Each row is a point. The last column is the point's height on a tilted bowl or saddle (a function of degree 2), plus a little noise. Along how many of its main directions does it bend up, bend down or stay straight?

Points:
[[-0.1  0.5 -4.3 -0.5]
 [ 3.0  2.9  2.3  4.6]
 [-0.7  3.9  4.9  5.0]
 [-1.3 -0.9 -1.9 -1.0]
 [ 1.5 -0.2 -2.7 -0.9]
 [ 0.7  0.6  2.5  1.0]
 [-2.2 -0.2 -5.4 -0.3]
 [-0.5 -0.3 -1.6 -0.7]
 [-0.5  2.5  3.4  3.0]
 [-0.6  1.1  3.2  1.4]
 [-1.9 -5.0  3.4 -1.6]
 [ 0.0  4.9  0.6  5.3]
 [ 2.1  1.9 -2.7  1.3]
 [-1.8 -1.1 -4.1 -1.1]
 [-1.1  0.9  2.8  1.2]
 [-1.3  5.2 -1.1  5.3]
 [ 6.4 -3.3 -1.8  0.5]
 [-0.6  0.7  2.9  1.2]]
Directions: 2 up, 0 down, 1 straight

Points:
[[-0.2  2.0  0.7 -3.5]
 [-6.7  2.6  1.4 -6.0]
 [ 1.6 -2.4  0.4 -0.4]
 [-1.6 -2.6 -1.8 -0.2]
 [ 4.1  3.1  0.8  0.0]
 [-1.6  4.1  2.5 -4.2]
 [ 0.8  0.9 -0.6 -3.0]
 [-1.4  4.4 -2.7 -4.8]
 [ 4.6  0.4 -2.3 -1.0]
 [-2.9 -2.3  1.4 -0.2]
 [-4.7  0.1  1.3 -3.2]
 [ 1.2  0.6  5.9 -1.8]
 [-0.8 -1.7 -5.8 -1.9]
 [-2.1 -1.9  0.1 -1.0]
 [ 4.5 -2.3 -2.5 -0.3]
 [-1.2 -1.2 -1.2 -2.0]
 [ 3.4  0.5 -0.6 -1.6]
 [ 0.3 -3.9 -0.6  1.4]]
Directions: 1 up, 0 down, 2 straight

Points:
[[ 0.7 -2.6  4.4  2.3 -3.4]
 [ 2.3 -4.1 -0.3 -2.7 -1.6]
 [-2.5 -3.1 -3.3  1.2  4.1]
 [ 5.9  5.1 -4.6  1.0 -6.0]
 [-1.1  2.2 -4.0 -1.4 -2.6]
 [ 3.0  2.0 -2.1  0.2 -1.6]
 [-2.7  4.3  3.8  0.9  0.3]
 [ 0.9 -1.0 -3.0 -2.9  1.1]
 [ 2.8  0.7  1.5  0.1 -0.5]
 [-0.8  2.5 -3.2 -1.3 -2.2]
 [ 4.3  0.2 -0.7  1.6 -0.7]
 [ 1.1 -2.6  6.6  1.9 -7.1]
 [-0.7 -2.5 -7.9  1.6  1.2]
 [-0.5  4.8  0.7 -2.8  1.4]
 [ 0.5  0.0  2.9  1.8 -1.0]
 [ 3.7 -5.5  0.2  0.4 -2.7]
 [ 0.4  1.9  2.0  1.0 -0.4]
 [ 3.0 -4.5  2.2  0.6 -4.4]
 [ 4.7  0.5  3.9  1.1 -0.3]
 [ 0.4  1.6 -0.5 -3.9  1.5]
 [-0.6 -1.3 -2.1  0.2  0.5]
 [-0.1 -0.2  0.5  1.7 -0.3]
 [-1.7 -1.0  0.1 -1.6  0.1]
 [ 1.1 -1.2  2.1 -2.6 -1.9]
 [-3.2 -0.7  2.4 -1.3 -1.1]
 [-1.6  5.5 -0.6  0.0 -2.7]]
Directions: 2 up, 1 down, 1 straight

Points, 25 rows:
[[ 2.7  3.2 -1.5  2.9 -0.7]
 [ 1.1 -6.0  2.3  0.9  0.4]
 [ 0.4  0.1 -0.2 -3.3  0.3]
 [ 4.3 -3.4 -3.5 -3.6 -3.9]
 [-0.3 -0.5 -1.4 -0.7  0.6]
 [-1.2 -2.4  0.3  3.1 -0.8]
 [-3.5  2.5 -1.9  0.7 -1.2]
 [ 4.1  0.6  1.2 -2.1 -0.7]
 [ 4.1 -1.0 -3.4  0.5 -3.5]
 [-2.3  0.9  0.7  6.9 -3.1]
 [ 2.1 -1.5  2.3 -1.6  1.5]
 [ 0.1 -3.5  1.5  4.5 -2.5]
 [ 0.8 -0.6 -0.4  3.8 -0.7]
 [ 1.2 -3.0 -0.3 -1.5  1.2]
 [-0.7 -0.3 -1.7 -2.7 -0.5]
 [ 2.7  3.5  3.0 -6.3 -7.0]
 [-1.2 -3.1  0.1  0.1  0.6]
 [-1.2 -1.3  2.1 -0.2  1.5]
 [-1.6 -1.6  2.3  1.1  0.9]
 [-0.7  0.8  0.9  4.0  0.1]
 [ 0.0 -4.0 -4.9  1.3 -6.5]
 [-0.7  1.8  0.2  1.4  1.3]
 [-6.5  2.4  1.9  4.7 -4.9]
 [ 4.1 -2.0  3.3 -4.9 -0.8]
 [ 4.3  0.5  1.9  0.1 -0.9]]
Directions: 0 up, 3 down, 1 straight

Points:
[[-0.8 -2.0  0.1  2.9  4.7  1.8 -1.5]
 [-1.4  1.3  0.8  1.4 -0.4 -1.8  0.2]
 [-0.8 -5.3 -2.2  3.3 -1.4  5.6 -4.9]
 [-2.5  0.1  3.6  3.8  0.1 -1.5  1.1]
 [ 2.3  0.3  6.1 -2.9 -2.8 -1.2  0.3]
 [ 5.4  1.1  2.1  6.3  2.2  3.1  3.8]
 [-2.3  0.5 -1.5  1.3 -1.8  4.7 -4.2]
 [-4.0  4.1 -2.8 -1.4  4.8  1.0 -4.2]
 [-1.2 -0.1 -3.3 -1.1  0.4  6.9 -6.5]
 [ 2.3 -0.8 -2.9  4.1  0.1  0.6 -0.8]
 [ 2.8  0.3  2.6  0.2  0.6 -0.7  1.5]
 [-3.6  1.2 -4.3 -1.9 -5.4 -0.9 -6.7]
 [-4.0 -0.8 -2.6  0.6  3.0 -1.1 -2.3]
 [-1.9  0.5 -0.9 -0.1 -0.4  4.9 -3.4]
 [-0.1 -4.1 -0.1 -0.5  0.9 -2.5  0.5]
 [ 1.9  2.2 -3.0  0.2 -0.1  1.4 -2.5]
 [-3.8 -1.7  2.5  0.6 -5.3  0.8 -3.4]
 [-2.2 -1.6 -1.0 -1.1 -1.7 -1.1 -0.3]
 [-1.7 -2.9  1.5  2.3 -2.5 -0.8 -0.1]
 [-0.7  0.4  3.6 -3.7  0.7  0.5  1.9]
 [ 0.5  2.6  3.8  3.5 -0.9 -2.5  1.7]
 [ 4.2  0.5  2.9  2.4 -2.8  1.8  1.6]
 [ 4.9 -4.0  1.0 -1.5  0.8  1.4 -1.6]
 [-0.1 -3.1  1.4  0.7  6.9  5.9 -5.7]
 [-1.2 -0.5  0.5  0.9  0.3 -2.8  0.6]
 [-1.4 -5.9  3.7 -1.0  3.0 -1.6  0.0]
 [-3.8  1.3  1.2  0.8  0.9 -2.4 -0.4]
 [-1.5 -4.6  3.5 -0.8  2.8  4.8 -2.4]
 [-2.0 -1.9  3.0 -2.9 -3.4 -1.7  0.6]
 [-2.8 -1.2 -2.1 -0.9  1.2  1.3 -1.5]
 [ 4.1 -0.6 -1.6 -0.6  1.1 -4.1 -1.0]
 [-3.1 -3.3 -2.5 -0.2  0.7 -1.8 -1.4]
 [ 2.9  3.4  3.6  1.1 -2.6  1.1  0.3]
 [-0.5 -2.5  0.7  3.4  0.2  1.5  0.5]
 [-3.4 -1.3 -1.4  4.7  5.0  0.2 -3.0]
 [ 6.5 -1.4  4.2  1.5  0.5 -1.6  0.8]
 [ 2.6 -1.6 -0.1  2.0 -1.6 -1.0  0.8]
 [-1.6 -3.2  2.3 -0.2 -4.0  1.3 -1.2]
 [-1.8 -0.4  3.0  0.5  3.8 -4.4  0.7]]
Directions: 1 up, 5 down, 0 straight

Points, 62 rows:
[[-0.7  3.5 -3.1  3.4  0.3  0.0 -2.7 -2.7 -1.1]
 [ 1.2  0.5 -0.6 -0.1 -3.5  1.3 -3.7 -5.4 -0.7]
 [-2.5 -2.0 -3.2  1.4  3.8  0.9 -1.5  2.4 -1.1]
 [-4.8  2.2 -2.1  4.7 -1.6 -1.8  3.8  0.5 -1.1]
 [-4.5 -0.2  3.9  3.1 -2.7 -4.4 -0.7 -6.2  0.2]
 [ 0.4  1.8 -1.6 -3.3 -1.4  2.0  4.3 -0.7 -2.1]
 [ 0.2 -1.7 -1.5 -2.2 -0.1 -2.7 -0.2 -0.4  1.1]
 [-3.7 -3.8 -5.7  2.1 -3.5 -1.4 -1.2  0.2  0.8]
 [-2.2  2.3 -0.6 -1.2 -4.5  1.8 -1.3 -2.9  0.3]
 [ 4.5 -3.1 -3.3 -0.4  0.4 -3.9  1.4 -3.5  3.2]
 [-0.7 -5.8  2.4  0.6  1.4  1.6 -0.2  4.3  3.9]
 [ 2.6  0.4  1.1  2.3  1.3  1.4  2.2  0.3  1.6]
 [ 0.1  4.1  4.1  3.1 -0.5  3.9 -1.3 -2.9 -0.3]
 [ 4.7  4.0  4.3 -1.7 -3.5  4.0  1.4  2.7  3.0]
 [ 0.3  4.2 -2.5 -4.2  4.3 -0.6  1.5 -4.1 -3.7]
 [-2.8 -1.0 -2.1  3.5 -1.3 -4.6  3.1 -0.5 -1.1]
 [ 1.5  4.1  2.0 -5.7  3.1 -0.2 -0.9 -0.4 -2.5]
 [ 2.0 -4.5 -2.0  0.7 -0.9 -3.9 -3.9  0.5  4.2]
 [ 3.3 -1.5 -6.0 -3.3 -2.0  0.6  1.1 -3.0  0.3]
 [ 2.6 -0.5 -1.9  2.1 -0.8 -1.3  3.1  2.8  3.6]
 [ 1.0  0.5  1.4 -5.5 -1.4  1.3 -1.1  2.3  1.0]
 [-1.7 -3.5 -0.4  3.8 -2.7 -1.7 -0.3  4.1  2.2]
 [ 2.2  2.1 -1.7  5.2 -3.3 -1.0 -1.7  2.9  4.2]
 [ 1.3  0.0 -4.1  0.1  1.5 -1.5 -0.6  6.7  4.5]
 [-3.1  1.5 -0.8  1.2  2.6 -1.7  0.9  0.6 -0.6]
 [-3.5  2.4  1.2 -1.7  0.2 -3.2 -1.9 -1.3  0.9]
 [-1.0  1.4  5.2 -0.5 -0.5 -1.2  1.2 -2.5 -0.4]
 [ 1.5 -1.8  1.9 -2.5 -2.4  1.4 -5.9  1.8  4.8]
 [ 0.9 -1.2 -1.4 -1.6 -3.9  0.9  2.1 -0.3  1.2]
 [ 2.5  6.3  5.1 -5.1 -2.4  3.7  1.8 -3.2 -4.4]
 [ 3.3 -5.0  0.7 -0.6 -0.9  3.9 -5.0  3.0  6.0]
 [-1.2 -2.0 -1.1 -5.1 -3.3 -3.7  3.7 -1.6 -0.4]
 [-1.0  3.2  1.5  0.8 -5.8  4.9 -3.0 -1.4  2.9]
 [ 3.7 -0.7 -0.2 -2.7  3.3 -2.7 -0.8 -1.4  1.8]
 [-0.2 -0.5 -2.3 -1.1  4.4  7.1 -3.0 -1.9 -5.8]
 [ 1.8 -0.2  0.8  0.5 -0.3  0.1  0.6  3.2  2.6]
 [-1.4 -1.7 -0.3 -0.1  3.8 -2.6 -0.7 -3.0  0.4]
 [-0.5  0.7  0.5  1.5 -0.6 -1.1  0.9  1.3  0.5]
 [ 0.4 -3.6 -1.6 -1.4 -0.4  2.2  3.0 -4.1 -0.3]
 [-0.1 -0.5  6.2 -0.1  0.7 -3.4  0.7 -1.4  1.5]
 [-2.0  0.0 -2.1  0.2  3.9 -3.0 -3.4  0.5 -0.2]
 [ 1.3 -1.4 -1.0  2.8 -2.7 -1.6 -2.4  3.8  4.1]
 [ 0.1 -2.0  0.6  1.3  2.7  2.2  0.4  2.5  0.8]
 [ 2.3  0.1 -4.5 -1.6 -4.5  1.1  4.1  2.4  3.9]
 [ 4.1  4.6  3.6  1.8  2.2  0.6  2.2  3.8  4.0]
 [-2.8 -2.3  3.0 -0.6  0.6 -0.8  0.1  2.6  1.4]
 [-1.9  1.7 -1.2 -1.0  0.2  3.2 -0.1  0.8 -1.1]
 [-2.8 -3.5 -3.5 -0.8 -1.5  4.0 -0.8 -4.1 -0.7]
 [-2.3  3.0  0.4  1.1 -2.7  3.7 -2.3  1.6  1.9]
 [ 0.2 -2.5 -0.4  2.7  2.6  1.6  0.4  0.6  0.5]
 [-2.3 -3.5 -1.9  0.2 -4.5 -3.2  0.2 -0.6  1.3]
 [ 2.3 -7.0  0.8  2.7 -4.1 -6.9 -2.8  4.3  7.8]
 [-5.0  2.1 -1.9  3.9  0.6 -1.3  1.3  1.3 -0.9]
 [-2.7  1.6 -0.3  2.2  0.1  3.2  1.8  3.8  0.9]
 [-0.3 -0.4  1.1  1.4 -0.9 -0.3 -4.6 -1.2  0.4]
 [-1.0 -4.4  1.5 -0.9  3.3 -2.6 -0.6  0.4  2.6]
 [ 0.0  2.6  5.8  4.6  4.3 -2.9  2.6  1.7  3.2]
 [-3.0  3.2 -7.2 -1.5 -0.1  2.5  3.5 -5.3 -3.6]
 [-2.5 -0.3  1.7 -1.5  1.3 -1.4 -0.9 -1.4  0.0]
 [ 1.2  0.4  0.3  2.0  3.3 -0.3 -1.6  0.8  0.5]
 [ 1.9  1.0  1.4  1.7  0.1  0.3 -2.3 -2.5  0.0]
 [-2.0  3.0 -3.0 -1.1 -2.5 -0.5  2.5 -0.3 -0.7]]
Directions: 4 up, 2 down, 2 straight

Points (62 x 9):
[[ 1.1 -3.2 -3.3  1.8 -0.3 -1.9  0.6 -3.5 -0.5]
 [-0.4 -4.2 -2.2 -1.4  3.5  0.5  4.3 -0.3 -1.5]
 [ 0.6 -2.6 -2.2  1.4  3.0  2.9 -4.6  0.2  4.6]
 [-0.3 -0.9 -1.2 -0.6 -4.1  1.3  0.7 -0.1 -0.1]
 [ 1.0  4.2 -4.3  0.5 -1.3  5.4  2.6  2.5  3.8]
 [ 2.6  1.6  4.3  2.2  2.8  2.3  4.6 -0.9 -2.1]
 [-3.3 -0.7  2.1 -3.0 -4.5 -2.1 -0.8 -0.6 -1.2]
 [ 0.2 -2.6  5.0 -2.0  1.3 -0.5 -1.0  1.3  1.0]
 [-0.4  5.0 -0.8 -0.7  1.3  3.8 -2.4  0.2  4.8]
 [ 1.8 -0.4 -2.3 -1.3 -0.1  1.9  0.1  4.4  0.2]
 [ 1.4 -1.8  3.9  2.6 -0.6  2.4  1.8  3.5 -1.2]
 [-2.1  0.8 -1.0  1.1  2.9 -2.8  2.3 -0.2 -0.5]
 [ 0.8 -0.7 -1.5 -2.5  2.0  1.3  0.4  2.9 -0.1]
 [ 4.3  1.1 -0.7 -1.7  0.6 -1.5  3.2  0.5 -1.7]
 [-2.7 -2.1  6.7  1.5 -3.4  2.0  0.3 -2.1  2.1]
 [ 2.7 -1.8 -0.5  3.8 -2.9 -1.8 -2.9 -1.4  3.3]
 [-1.9 -0.5  4.4 -4.8 -0.8  3.7  1.2  0.6  1.1]
 [-0.4 -3.8 -1.2  4.4 -0.7  3.3  2.6  3.0  0.5]
 [-1.4 -1.0 -0.2 -0.7 -1.6 -5.9  1.1 -1.3 -1.9]
 [ 0.1 -0.9  0.9 -5.5 -2.1 -0.1 -0.7  4.4  0.4]
 [-3.1  1.0 -0.2  0.5  4.8  1.6 -4.0 -1.3  5.0]
 [ 1.5  4.3  3.2 -0.2 -4.7 -3.4 -4.0 -0.7  5.0]
 [-4.0  0.6  4.6  2.1 -1.0  4.2  0.7 -2.6  3.2]
 [ 5.5  3.5  7.0  2.9  0.3 -0.2 -1.9  0.0  1.0]
 [ 3.6 -2.0  0.8  2.3  3.9  0.1 -0.9 -2.8 -0.4]
 [-1.8  1.6 -5.0  3.7  1.8  1.5  4.6 -2.9  1.5]
 [-0.2 -1.0  0.9  1.7  1.0 -1.6  1.0  2.1 -0.5]
 [-0.6  1.6  0.9  3.0  1.2  5.6 -1.2  4.5  2.1]
 [-2.6 -0.7 -2.1  3.3 -3.1  0.1 -1.3  6.2  4.7]
 [ 1.7  0.7  0.6 -1.2  4.0 -0.7 -0.7  5.7 -1.1]
 [ 1.6  3.8  0.1 -0.2  0.2 -0.3  4.0  4.2 -0.4]
 [ 1.3 -3.8 -0.2  0.9 -0.9  0.4  0.4 -2.7 -0.5]
 [-1.7 -1.0 -0.8  2.3  2.8 -1.4  3.7  1.4 -1.5]
 [-6.8  1.8  0.4 -2.2  5.1 -1.9  1.8 -1.3  1.5]
 [-0.9  3.2  1.1 -0.6  2.8 -0.7 -1.1 -0.2  2.3]
 [-5.3  2.9 -1.6  0.4 -0.8  2.5  0.4 -3.3  3.2]
 [ 0.6  1.6  2.2 -1.7 -3.3 -1.0 -0.7 -5.1 -0.2]
 [-3.4  0.7  0.0  4.5  0.4 -1.5 -3.5 -2.0  4.7]
 [-0.1 -3.5 -0.7 -1.3  1.7 -3.1  1.4 -3.0 -1.8]
 [ 6.6  0.2 -2.4  2.8  0.2  1.1 -1.4  2.5 -0.6]
 [ 4.1 -2.1  2.7 -3.2 -3.0 -3.8 -0.2  0.6 -0.1]
 [-0.9  0.1 -2.1 -4.0  1.0  1.0  1.6 -1.8  0.2]
 [ 0.8 -1.0  0.5  0.4 -0.4 -2.5  0.3  1.0 -0.3]
 [-0.2  3.6 -2.2 -1.7  1.7 -1.9  0.9  3.5  2.1]
 [-0.4 -4.0 -3.9  0.6 -2.4  1.1 -1.4 -1.2  2.0]
 [ 0.5  3.1  0.1 -0.9  2.7 -1.4  3.0  2.4 -0.2]
 [-7.9 -4.7  4.3 -1.8 -1.9 -3.0 -1.3 -1.2 -2.5]
 [-1.2  1.5 -5.0 -2.2  0.8  1.0  3.7 -0.6  1.7]
 [-2.1  5.6 -4.7 -1.2  1.6  0.6  2.6 -2.0  5.1]
 [ 1.1 -2.7  1.4  0.6  2.2  0.5  0.2  2.4 -0.9]
 [ 4.3  3.0  1.2 -2.7  0.7 -1.2  2.4 -2.9 -0.8]
 [-1.4 -5.1  1.3 -2.2  2.8  1.2  1.8  1.5 -1.1]
 [ 5.7 -2.8 -3.8  2.7  3.5 -3.3  0.7 -3.1  0.6]
 [-0.7  1.9 -1.6 -3.7  3.3  2.1 -0.3  0.2  2.2]
 [ 2.9  1.7  0.3 -1.4  1.9 -2.7  0.5  1.5 -0.5]
 [-4.4 -2.3 -0.6  3.6  4.1  1.6  2.3 -4.7 -1.3]
 [-6.7  1.6 -3.1  3.5  2.7 -4.2 -4.9 -4.1  5.6]
 [-3.6  1.5 -1.6 -1.3  4.1  0.1 -4.2  0.6  5.9]
 [-1.6 -3.1 -6.7  1.0  3.0  1.8 -3.5 -0.8  5.9]
 [ 1.1  3.9  5.6  2.3  0.0 -3.9  3.7 -1.7  1.5]
 [-0.3  0.9 -0.8  2.8  4.6 -2.1 -4.5  1.0  4.8]
 [ 0.2  6.1 -0.2 -5.7 -4.8  0.6 -1.2  1.1  4.6]]
Directions: 5 up, 1 down, 2 straight

Points, 70 rows:
[[-1.8  2.0 -0.1  0.9  1.7  0.7 -2.9 -1.0 -0.7]
 [ 0.7 -2.0  3.2 -0.5 -0.3  1.4  1.5  3.5 -3.1]
 [-1.7 -0.8  2.3 -1.0  1.3 -1.0 -1.4  4.2 -2.7]
 [ 1.1  1.6  0.9 -3.1 -1.8 -0.6  3.9 -0.5 -0.6]
 [-1.5  4.2 -5.2  0.1  0.3 -2.6 -0.6  0.6 -1.4]
 [-3.1  1.3 -3.2 -1.7 -3.8  0.1 -0.3  0.0 -0.9]
 [-6.7 -1.5 -0.1 -0.6  3.3 -0.5  2.2 -4.4 -6.7]
 [ 0.3  5.2  5.2  1.8  0.4 -0.9 -2.4 -2.4 -1.2]
 [ 0.2  3.4 -2.7  0.3  0.0  3.6  1.5  2.0 -1.2]
 [-0.3 -2.9 -1.0  3.0 -0.9  0.3 -3.3 -0.7 -1.7]
 [ 1.1 -0.4  3.9  1.3 -2.1 -0.1 -4.1 -0.4 -1.0]
 [-0.8 -0.2  1.7  3.0 -0.9 -3.4  1.9  2.9 -2.9]
 [-4.6  1.6  1.0 -2.5 -2.7 -3.3 -5.2  0.5 -2.8]
 [ 1.8 -0.2  1.1 -0.7 -1.0 -1.5  0.2  0.3  0.7]
 [ 2.0  2.7 -3.6  0.0  1.1  3.2 -4.5  1.3  0.1]
 [ 1.1 -0.3  0.7  2.4  3.6 -0.2  5.0  2.2 -3.9]
 [-2.0  4.0  0.1 -2.6  7.3 -1.8 -0.5 -3.0 -2.2]
 [ 0.4 -2.1 -1.5  6.1  1.7 -1.0  0.9 -2.4 -2.7]
 [-0.3 -0.9 -2.3 -1.3 -1.5  0.8  1.9 -3.4 -0.4]
 [ 1.6 -1.7  3.2 -1.8 -1.3 -1.8  0.0 -0.4  0.5]
 [ 1.5 -5.1  0.6 -0.8  0.9 -0.2 -4.8 -1.0 -2.1]
 [ 5.6  4.7  0.9  2.6  1.8 -3.1 -2.9 -4.9 -1.6]
 [ 2.7 -1.4 -3.9  0.8 -2.1  2.1  0.5 -1.0  0.6]
 [-3.5 -1.6 -2.8 -0.3 -6.6  1.4  1.5 -1.3 -2.8]
 [-1.3  1.2  0.4  1.3  2.4  3.9  1.9 -0.3 -2.9]
 [-2.9 -3.4  1.5 -2.3 -4.9  2.7  0.1  0.1 -3.5]
 [-0.2 -5.9 -1.9 -0.3  3.4  2.2 -3.7 -5.3 -5.3]
 [ 1.6  1.6  1.5 -0.9 -5.6  1.5 -5.6  0.2 -0.2]
 [ 4.5 -2.9 -2.2 -1.7 -1.8 -0.2  3.9 -0.4 -0.4]
 [ 1.2 -1.2 -1.0 -2.0  2.1 -1.1 -1.6 -2.7  0.6]
 [ 1.0  1.4 -5.6 -1.4 -2.8  3.4  2.3  1.1 -0.6]
 [-2.3 -3.5  2.1 -1.3 -4.8  3.4  0.8  1.0 -4.1]
 [-0.6  1.9  4.1  2.4  2.2 -1.7  0.0 -4.8 -2.2]
 [ 4.0 -0.1 -1.9 -3.5  2.5  0.7 -0.4  0.1  0.3]
 [-0.7 -2.1 -4.9  0.3  1.0 -2.0  5.8 -1.6 -2.9]
 [ 0.1 -0.9  0.3 -0.7  0.8  1.6 -0.8 -4.3 -0.2]
 [-1.3 -3.8  1.3 -3.3 -4.3  0.7  1.2  3.0 -3.7]
 [ 1.3 -1.3 -3.4 -1.8  2.2 -5.0 -3.0 -1.0  0.1]
 [ 3.0 -2.8  4.7 -1.7  0.3  1.2 -3.7  2.4 -2.5]
 [-2.4  1.2  2.7 -0.7  3.2  3.1 -0.6  2.5 -3.4]
 [ 0.1  2.8  1.2 -0.9  8.1  0.9 -4.1  0.0 -2.8]
 [ 1.5 -1.1 -4.6  1.2  1.2 -1.8 -5.7 -0.3 -1.1]
 [-4.1  1.3  3.2  0.4  1.0 -5.1 -0.7 -2.1 -3.4]
 [ 4.5 -1.4  0.6  1.3 -2.3  1.3  1.6  2.3 -0.7]
 [-0.3 -3.0 -0.8 -0.4 -1.2  1.2 -3.9 -2.8 -0.8]
 [ 2.9 -2.4 -4.0 -0.7  0.9 -2.5  5.9  0.1 -1.4]
 [ 1.8  2.9 -1.4 -0.9 -1.6 -1.4 -3.8 -1.5  0.9]
 [ 4.7  3.3  2.7  0.5  1.1  0.2  1.7  4.4 -3.2]
 [ 0.9 -4.2 -2.5 -6.9  3.6 -1.5 -0.3  2.6 -0.9]
 [ 1.9  5.5 -2.5  5.1 -4.0  1.9  1.5 -0.2 -0.9]
 [-0.2 -0.1  3.2  4.8  0.4 -0.7 -3.5 -3.3 -3.2]
 [-4.4 -2.2 -0.2  1.6 -2.3 -0.1  4.1  3.0 -5.8]
 [ 0.1 -2.9 -1.9 -1.2 -3.6  0.4  0.7  5.6 -3.0]
 [ 1.2 -1.4 -1.7  4.4  0.4  0.4 -6.4 -1.8 -3.1]
 [ 4.1 -2.6 -1.5 -0.3  1.9  0.4 -0.8 -3.1 -0.3]
 [ 0.4  3.1 -2.2  5.5  0.1 -1.4 -3.6 -1.3 -2.5]
 [ 3.7 -4.2  2.1 -2.5  0.2 -3.1 -5.3  1.1 -1.4]
 [-3.5 -7.0 -2.0 -1.3  1.8 -2.2  0.0  0.1 -3.8]
 [-0.3  1.8 -1.0  6.3 -4.1  5.4 -2.1 -1.0 -1.1]
 [-3.2 -0.1  3.5 -1.9 -0.1  1.7  0.3 -0.9 -2.0]
 [ 5.4  0.7 -2.1 -0.7 -0.6  3.5 -0.1 -1.7  0.6]
 [-0.7  1.5  0.7  1.3  3.6 -0.4  0.6  3.9 -3.2]
 [-5.8 -1.8  4.0  1.3  0.4 -2.7  3.9 -2.3 -7.2]
 [-1.5  3.1  0.6  2.4 -4.1  2.1  1.5 -6.1 -0.9]
 [-3.3  1.7 -1.7 -1.0  2.3 -0.6  2.5  6.2 -4.8]
 [ 1.9  3.4 -2.3  2.8  0.0  2.0  0.8  0.6 -0.5]
 [ 0.7 -0.1  3.6 -4.7 -2.8  1.4  2.5  1.2 -1.7]
 [-1.1  2.1  4.8 -2.3  3.2 -3.4  5.2  1.0 -3.9]
 [-2.7  4.7  0.4 -3.0  0.5 -2.9  2.9  1.8 -3.4]
 [ 2.3 -1.1 -1.3 -1.9 -1.8  0.1  4.5 -1.4 -0.7]]
Directions: 0 up, 5 down, 3 straight
